Rows are points. To make a cloud, some directions were put in groups of two or more. Within a group, all points are equally far from the middle, so they leave a hole (a ring in 2 directions, a hollow ball in 3). The other directions are filled evenly. Then the cloud was stretched, turned, moved and blurred a little. How many holes are there, and how many directions does each take, smallest first?
In the rows, zero is written as 128.

Cloud:
[[ 85 191 149]
 [112 189 187]
 [ 52 138  94]
 [158 111 119]
 [ 96 188 169]
 [ 74 211  96]
 [133 194 178]
 [144  69 180]
 [ 56 124  81]
 [ 93  93 175]
 [174 146 148]
 [148 159  71]
 [ 83  99 101]
 [ 65 120 116]
 [162 120 121]
 [ 92 191 158]
 [165 161 130]
 [153 178 110]
 [ 82 104 155]]
Holes: 1 (2)

Cloud:
[[ 95 123 190 126]
 [ 65  82  81 141]
 [135 210 122 163]
 [ 74 132 123 186]
 [100  84  71 119]
 [128  96 152  70]
 [ 78 111 181 135]
 [139 169 152 122]
 [207 146  75 165]
 [ 59 161  78 122]
 [140 166  87 151]
 [141  73  82  97]
 [193 113  87 160]
 [ 64  94  83 190]
 [112 165 186 183]
 [129 185 138 156]
 [145 101 105  91]
 [119 178 147 207]
 [187 177 167  52]
 [131  68 108 151]
 [148  90 169 133]
 [130  86 146 157]
 [178 157 192 179]
 [166  99  87 136]
 [ 96  42 145 171]
 [209 155 112 212]
 [ 91 145  82 164]
 [183 162 121 189]
 [133 190  88 101]
 [130 147 158 139]]
Holes: 0

Cloud (31 x 4):
[[ 80 198 119  91]
 [175 141  86  75]
 [ 93 174 147  95]
 [ 96 104  74 101]
 [115 163 151 192]
 [117 188 212  86]
 [132  64 175 107]
 [152 136 139 172]
 [ 96 173 191 127]
 [120 114 125  99]
 [118 150  88  84]
 [198 145 112 130]
 [ 67 166 106 187]
 [173 195 208 154]
 [189 178 103  92]
 [ 88 137  78  53]
 [135 100  84 102]
 [155 183 112 111]
 [101 170 148 181]
 [177 211 123  95]
 [185 152 206 115]
 [ 80 172 178  55]
 [112 204 103 161]
 [119 135  75  97]
 [155 185 132 116]
 [144 221 156 107]
 [143  96 150  68]
 [177  94 149 100]
 [140 129 190  76]
 [148 160 153  90]
 [ 88  88 107  87]]
Holes: 0

Cloud (56 x 6):
[[161  64 146 112 171 158]
 [ 91 198 104 120 154 177]
 [122  88  22 143 162 143]
 [134 155 129  71 164 147]
 [ 71  97  72 149 151  83]
 [125 164  75  77 143  51]
 [118 141  88 175  87 145]
 [133 119  49  82  92  94]
 [144  99  88  61 114 189]
 [123 195 167 110 114  93]
 [198  95 142 143 156 124]
 [222 114 140 130  97  78]
 [196  85 102 140 139 180]
 [153 207 104 155 129 211]
 [ 89  64  74 148 202 104]
 [ 67  99  44 140 185 127]
 [193 157  54 154 125 143]
 [207 119  67 169 167 135]
 [151 107 166 182 182 148]
 [ 76 153 113 121 132  51]
 [192 119 132  90 147  90]
 [219 160  94 161  93  74]
 [101 141 137 194 127  77]
 [201 114 132 171 164 126]
 [159 137 190 147 122  77]
 [158 218  76 128 139 125]
 [196 131  48  97  97  74]
 [165 123 102  50 121 176]
 [ 98 165 133  97 162 129]
 [111 107 152 175 140  73]
 [209  96 113 107 124 172]
 [151  95  66 147 109 165]
 [180 166 149 189  96  93]
 [ 73 129  80 104 129 150]
 [115  66  82 128 120  56]
 [138  60 109 165 139 145]
 [126 163  94 197 101 122]
 [ 76  96 113 151 152  84]
 [ 90 193 127 137 108 197]
 [103 180  99 174 124 206]
 [197 149 158 154  38 146]
 [108 188 140 176 139  79]
 [165 208  70  98 101 100]
 [100 144  75  76 128 159]
 [143 110  39 104 118 135]
 [122  59  65 161 158 118]
 [202 132  92  84 139 122]
 [180  76 139  96 152 138]
 [124 113  53 102  90 126]
 [149 140  82  63 142 105]
 [196 167 106 159 114 193]
 [177  98 141 151 164  63]
 [ 79 179 118 143 114  64]
 [145 199  50 119 132 145]
 [135 216  71 171 160 159]
 [184 110 144 184 141 104]]
Holes: 1 (4)

Cloud:
[[ 95 209 168 108 181 145  92  86]
 [ 71 138 170  54 102 130 159 129]
 [129  88 178  86 195 120  75 180]
 [192 183 205  95  63 149  77 109]
 [160 105 216 128 146 109  62 124]
 [200  92 105 134  74  76  99 128]
 [132 176 198 113  77  52  99 142]
 [104  64  99 154 141  80 132 146]
 [121  83 165  83  57 193 141 159]
 [ 91 162 202 163 110 144 126 178]
 [103  93 141  44 120 161 112 159]
 [168 132  67 111  74 184  87 158]
 [ 66 132 125 128  85  65  92 141]
 [195 126 169  95 131 142 166 158]
 [164 126 195  50  83 135  62 156]
 [127 109  63 117  45 166 167 148]
 [ 78 157 178 101 114 207 123 169]
 [205 138  91 192  99 144  94 107]
 [147 165  88 132 100 116 191 140]
 [139 176 182 132  46 128 143 139]
 [158 129 139 154 141  60  54 176]
 [136 113 176 174  51 120 111  78]
 [111  84 124 130  43 126 104 182]
 [188 183 133 170  53 107  83 100]
 [141 157 157  95  42  70  36 103]
 [ 70 173 189 123 109  65  88 169]
 [ 58 175 184 112 112 127 122 158]
 [157  94  92 138  94  94  79 110]
 [152 208 137 178  84 149 137 201]
 [130 174  86 159 114 146 139 103]
 [124 180 121 187 113 123 119 101]
 [106 124 136 194  90  91 142 133]
 [115  81  85 118  45 173 143 159]
 [181 169 149 193 109 121 124 176]
 [ 86 170 148  86 118 171 185 152]
 [172 127 129 179  90  97 197 158]
 [105 109 114 106 198 178 140 110]
 [183 111  96 120 159 179 124  76]
 [152 140 182  31 119 109 132  88]
 [181 164 181  32 137 128  97 129]
 [206 164 115 158  94  77  49 132]
 [117 209 179 142 164 136 130  99]
 [154  54 119  95  86 184 147 138]
 [164 103 127 100 166 145 164  71]
 [105  60 105 125 116 176 114 141]
 [165 207 188 144  76 146 114 158]
 [133 108 128  61 125 155  58 105]
 [145 181 189  22  93  82 129 148]
 [151 114 135  63  68 212 148 133]
 [157 168 112 137 127  70 137 179]
 [196 175 184  76 177  94  83 155]
 [119 126 173  83 170 200 118 124]
 [118 170 174 148 134  97 172 201]
 [134  42 170 144 137  97  98 124]
 [101  90 128 124  65 100  77  84]
 [169 101 136  74 177  82  97 108]
 [232 163 118 128 134  99 108 153]
 [195 115 164 130  72  37 136 155]
 [119 173 186  54  40  68 119 135]
 [ 94 199 131 130 122 127  56 116]
 [132 123 181  36  91 120  81  74]
 [188 139 207 163 149 157  74 143]
 [ 70 100 147 162 114  66  64 144]
 [164 147 195 190 111 123  69 107]
 [118  91 223 111 104 128 118 139]
 [158 187 194 208 157 137  95 106]
 [ 70 141 110  70 148  98 155 140]
 [180 169  74  96 128 118 104  95]
 [ 76  86 157  84 125 198 178 118]
 [138  97 124 157  30 122 121 154]
 [ 79  79 124 100 110 192 110 143]
 [132 100 114  73 121 152  43 171]
 [ 97  61 200  84 129 133 100  74]
 [123 108  93  55 109 112 193 143]
 [139 161  88 166 148 105  88  94]
 [ 69 127 121 140 112 183 110  87]
 [171 182 125  56 119  65 146  82]]
Holes: 1 (4)
